Every row gives one point. The last column is the point's height on a tilted bowl or saddle (a function of degree 2), plus a little noise. Along how many of its main directions does it bend up, bend down or stay straight?

Points:
[[ 0.6 -0.4 -3.2 -0.2]
 [ 2.1 -4.2  0.2 -2.2]
 [ 3.0 -0.4  2.9 -1.3]
 [ 0.6  4.7 -4.2  0.7]
 [-2.4  3.7 -0.8 -0.2]
 [-0.2 -1.8 -2.5  0.0]
 [ 2.4  1.4 -3.0 -0.5]
 [ 0.5  2.6 -3.9  0.3]
 [-7.2 -1.8 -1.0  4.0]
 [ 1.8 -4.6  5.0 -0.3]
 [ 6.1  1.8  1.7 -2.0]
 [-4.6 -1.1  7.3  7.1]
 [-4.9 -5.9  5.1  8.8]
 [ 2.1  1.2 -2.1 -0.7]
 [ 5.4 -5.1  5.1 -5.5]]
Directions: 2 up, 1 down, 0 straight

Points:
[[-4.6 -1.2 -9.3  2.0  0.9]
 [ 1.0 -1.2  2.8  0.1  1.8]
 [ 2.0 -6.9  3.1  3.9  2.7]
 [-4.4  2.4  1.1 -1.1  2.7]
 [ 4.8  0.0 -2.7 -0.9  0.4]
 [-6.0  1.0  3.3  5.3  6.4]
 [ 1.1 -0.8  0.8 -0.8  0.2]
 [ 0.3  0.8  4.6 -6.0  8.4]
 [ 5.4  2.8  3.5 -4.6  7.9]
 [ 1.2 -1.1  1.8  1.5  0.7]
 [ 7.0 -2.8  0.9  3.9  3.6]
 [-0.4 -1.0 -0.7 -1.0 -0.8]
 [ 1.2 -2.4 -3.1 -2.1 -1.0]
 [-6.4 -3.0 -1.2  2.2  0.9]
 [-4.1 -3.4 -2.7 -1.0 -1.0]
 [ 7.1  3.8 -0.5  3.6  1.9]
 [ 7.6 -5.2 -2.7 -1.8  3.7]
 [-0.5 -2.9 -4.8 -4.9  0.9]
 [-1.5  2.9 -4.3 -4.0  1.1]
 [-2.5  1.2 -7.9 -1.5  0.3]
 [-3.8 -2.4  1.9 -1.1  1.9]
 [ 4.3 -4.7  1.4 -7.6  7.3]
 [-1.0 -2.1  1.0 -5.6  3.4]
 [-4.4 -4.9 -1.0 -0.3 -0.6]
 [ 0.5  1.2  4.1  2.4  3.5]]
Directions: 3 up, 0 down, 1 straight

Points (25 x 5):
[[ -1.8  -0.3  -1.4   3.0  -1.6]
 [  5.0  -1.2  -0.8   0.2   0.5]
 [ -1.4  -1.4 -12.0   2.5  -9.7]
 [  4.4  -1.0   2.3  -5.4   5.7]
 [  0.8   1.8   3.4  -0.3   2.7]
 [ -3.5  -4.2  -2.7   2.8  -1.3]
 [ -0.1   2.6  -0.9  -3.0   0.6]
 [ -2.0   0.1  -3.4  -3.7  -2.7]
 [ -1.1  -7.1   1.2  -2.7   3.1]
 [  2.7  -6.8   4.8   2.0   3.3]
 [ -6.3   1.0   7.1   2.6  -1.7]
 [ -0.7  -1.2   0.7   1.6  -0.3]
 [  0.4  -0.4   2.9  -6.3   1.9]
 [  1.6  -2.7   4.8   4.1  -0.8]
 [ -1.7  -1.9   2.1   0.2   0.3]
 [ -0.9  -2.0   0.3   0.5  -0.2]
 [ -0.7   6.4   3.9   5.2   3.7]
 [ -5.6   2.4  -2.7  -6.0  -5.4]
 [ -1.7   1.5  -3.9  -3.5  -2.7]
 [ -0.7  -3.4  -1.7   0.4  -0.7]
 [  0.7   1.5  -0.5   0.9   0.2]
 [ -0.3  -0.3   4.2   9.4  -6.5]
 [  7.4   8.7  -0.6   3.1   5.1]
 [  3.5   0.8  -3.9   3.0  -4.3]
 [ -1.6  -2.9   2.5  -2.9   0.8]]
Directions: 2 up, 2 down, 0 straight

Points:
[[ -3.2   2.4   2.7  -8.1  -5.7]
 [  2.0   2.0  -1.5   2.6   0.3]
 [ -3.4   5.4   3.2   1.7  -0.8]
 [ -3.2   3.4  -5.4   0.1  -1.1]
 [  0.6   5.9   8.6  -8.0 -12.1]
 [  0.8  -1.3   0.5   0.5  -0.1]
 [  2.3   2.5   0.7   4.1  -0.1]
 [  0.3   2.2   0.9   2.0   0.6]
 [  3.2   4.4  -4.1   1.2  -1.1]
 [  0.6   8.6  -0.7   0.6  -2.3]
 [ -1.3  -5.4  -3.8   1.3  -3.5]
 [  2.1  -2.2  -1.0   3.4  -0.7]
 [ -3.7   2.4  -5.3  -3.6  -2.3]
 [  0.9   4.7  -3.5  -3.1  -1.7]
 [  5.3   6.0  -5.3  -0.5  -3.6]
 [ -3.7  -3.2   1.0  -2.0  -2.0]
 [ -0.8   1.5   1.3  -7.2  -4.1]
 [  0.4  -5.1  -0.8  -1.3  -2.7]
 [  3.4   1.0   3.3  -3.6  -3.2]
 [  1.3   2.8  -2.0   0.6   0.3]
 [  2.9  -4.3   3.4   0.6  -2.7]
 [ -0.5  -0.2   3.2  -3.5  -1.8]
 [ -0.3  -0.8   5.6  -0.5  -1.8]
 [ -0.8  -1.4   5.6  -2.5  -2.7]
 [ -1.5   3.0  -8.7   0.2  -3.0]
 [ -3.3   2.4   6.2  -6.4  -5.9]]
Directions: 0 up, 4 down, 0 straight

Points (42 x 7):
[[-4.7 -2.4 -4.1  0.4  3.4 -2.4 -0.9]
 [-3.2 -2.4  3.7 -2.8 -4.5 -2.7  3.7]
 [-5.8  0.5  1.5  4.4 -4.1 -2.9 -2.2]
 [ 0.0  1.7 -9.1 -1.9  1.8 -1.0  4.6]
 [ 0.7 -6.3 -2.6 -2.0 -0.5  3.8 -0.9]
 [-1.4  0.0 -1.7  3.4 -0.4  3.7  0.7]
 [ 0.5  6.9 -3.0  3.7  5.6 -1.7  1.2]
 [ 2.5  2.8 -2.2 -2.4  2.9 -4.8  2.4]
 [-1.4 -5.4 -3.5  0.3  3.3  2.1 -2.3]
 [ 2.9  0.6 -0.1 -0.3  4.0 -8.5 -0.8]
 [ 1.4  1.4 -2.6 -2.6  3.4 -4.1  2.0]
 [ 0.9  3.4 -1.8 -4.6 -1.6 13.3  2.3]
 [ 2.1 -3.1  2.7  3.0  3.2 -5.6 -0.2]
 [ 4.9  0.9  0.7  0.8  5.1 10.7 -1.2]
 [-3.0 -1.5  5.6  0.8  2.8  3.4  5.0]
 [ 6.5  4.9 -4.5 -3.4 -0.8 -2.8  7.6]
 [ 0.7  2.9 -0.6 -3.3  4.7  5.1  0.2]
 [ 0.5  1.5 -1.9  0.3 -6.3  3.5  4.9]
 [-1.8 -0.9 -2.6 -4.4 -0.6  4.2  3.0]
 [ 4.2 -2.8  0.0  2.1 -4.1 -2.1  1.7]
 [-2.2  0.7 -1.2 -1.5  2.8  1.8  0.8]
 [11.6  3.4  3.5  0.3  0.7  3.0  8.0]
 [-3.7 -1.9 -4.4 -3.0 -7.2  3.4  1.6]
 [ 4.8  0.5 -2.7  3.4 -3.9  0.4  4.9]
 [-1.2 -3.0  0.5  2.6 -3.1 -1.3  0.5]
 [ 0.4  2.1 -3.1  0.8 -3.0 -0.6  3.5]
 [-3.8  1.5  4.5 -2.0  3.0  0.9  3.1]
 [ 3.2  0.7  3.5  0.1 -0.4  0.0  4.8]
 [-2.7 -5.6 -0.5  1.2 -2.8  5.5 -0.2]
 [-2.7  0.3 -1.5 -2.7  3.7 -1.7  1.5]
 [-7.7  4.2  2.2 -1.7 -1.5 -3.7 -1.3]
 [ 0.7 -0.9 -0.6 -3.5  0.4  2.2  2.9]
 [-0.2  1.9 -6.0 -0.3  4.2 -1.8  1.7]
 [-1.7  1.8 -5.1 -3.5 -0.2 -2.0  3.9]
 [-2.1 -3.3  3.3  7.4 -5.9 -1.3  0.7]
 [-1.2  4.8  2.5  0.5 -4.9 -3.8  1.9]
 [ 3.0 -2.7  4.2  0.8  4.8  9.1  1.5]
 [ 8.1  1.1  5.1  3.9 -3.3  0.1  9.8]
 [-3.0 -0.9  1.2  3.3  7.2  3.2 -2.2]
 [ 0.7 -0.9  5.5  2.0 -4.6  3.0  8.0]
 [-3.5  0.0  3.4  5.9 -0.8 -4.1 -0.2]
 [ 3.6 -3.4  0.7  0.6  1.8  0.3  0.7]]
Directions: 2 up, 3 down, 1 straight
